Each point is reached from the start by the listed moves, each made 0, 1 or 2 times, or once backwards (-1), plus a little noise. Say if it took an odd or an even number of moves. Then give how often each move was made.

Moves:
(1): [ 0.32  0.06 -0.52]
(2): [-0.03  0.47  0.21]
Start: [-0.03  0.21  0.10]
Points:
[ 0.33 -0.18 -0.64] -> even (1, -1)
[-0.05  0.68  0.32] -> odd (0, 1)
[-0.34  0.12  0.62] -> odd (-1, 0)

Moves:
(1): [ 0.37 -0.04  0.03  0.25  0.00  0.06  0.18 -0.07 -0.10 -0.06]
(2): [ 0.05  0.25  0.24 -0.02 -0.02  0.12  0.11  0.01 -0.05  0.10]
(3): [ 0.02 -0.17  0.20 -0.09  0.10  0.12  0.03 -0.06  0.24  0.00]
(4): [-0.16 -0.04  0.23  0.25  0.06  0.20 -0.13  0.27 -0.05 -0.08]
(5): [-0.04  0.23 -0.04  0.04  0.27 -0.01  0.03 -0.11  0.00  0.21]
(6): [ 0.11  0.06  0.00 -0.07  0.06  0.21 -0.13  0.03 -0.07  0.18]
(7): [-0.17 -0.06 -0.17 -0.03  0.06  0.25  0.11  0.10 -0.25 -0.27]
(8): [ 0.08 -0.01  0.11 -0.08  0.09  0.01  0.01  0.39  0.02  0.00]
Start: [ 0.23 -0.11  0.04 -0.06 -0.20 -0.06  0.00 -0.06  0.13  0.08]
Points:
[ 0.86  0.44  0.61  0.71  0.46  1.13  0.08  1.26 -0.84  0.23] -> even (2, 1, -1, 2, 1, 2, 1, 2)
[ 0.55  0.08  0.95 -0.27  0.30  0.05  0.10  0.01  0.84  0.67] -> even (0, 1, 2, 0, 1, 0, -1, 1)
[-0.30  0.42  0.56 -0.26  0.69  0.75 -0.12  0.53  0.08  0.47] -> odd (-1, 1, 1, 1, 2, 1, 1, 1)
[-0.03 -0.11 -0.10 -0.45  0.65  0.28  0.62 -0.10  0.26 -0.09] -> odd (0, 0, 2, -1, 2, -1, 2, 1)
[ 1.19 -0.14  0.78  0.17  0.06  0.28  0.51  0.54  0.15  0.08] -> even (2, 1, 1, 0, 0, 0, 0, 2)
[-0.01 -0.03  0.86  0.00  0.11  0.26 -0.66  1.26  0.36  0.42] -> odd (-1, 0, 0, 2, 0, 1, -1, 2)
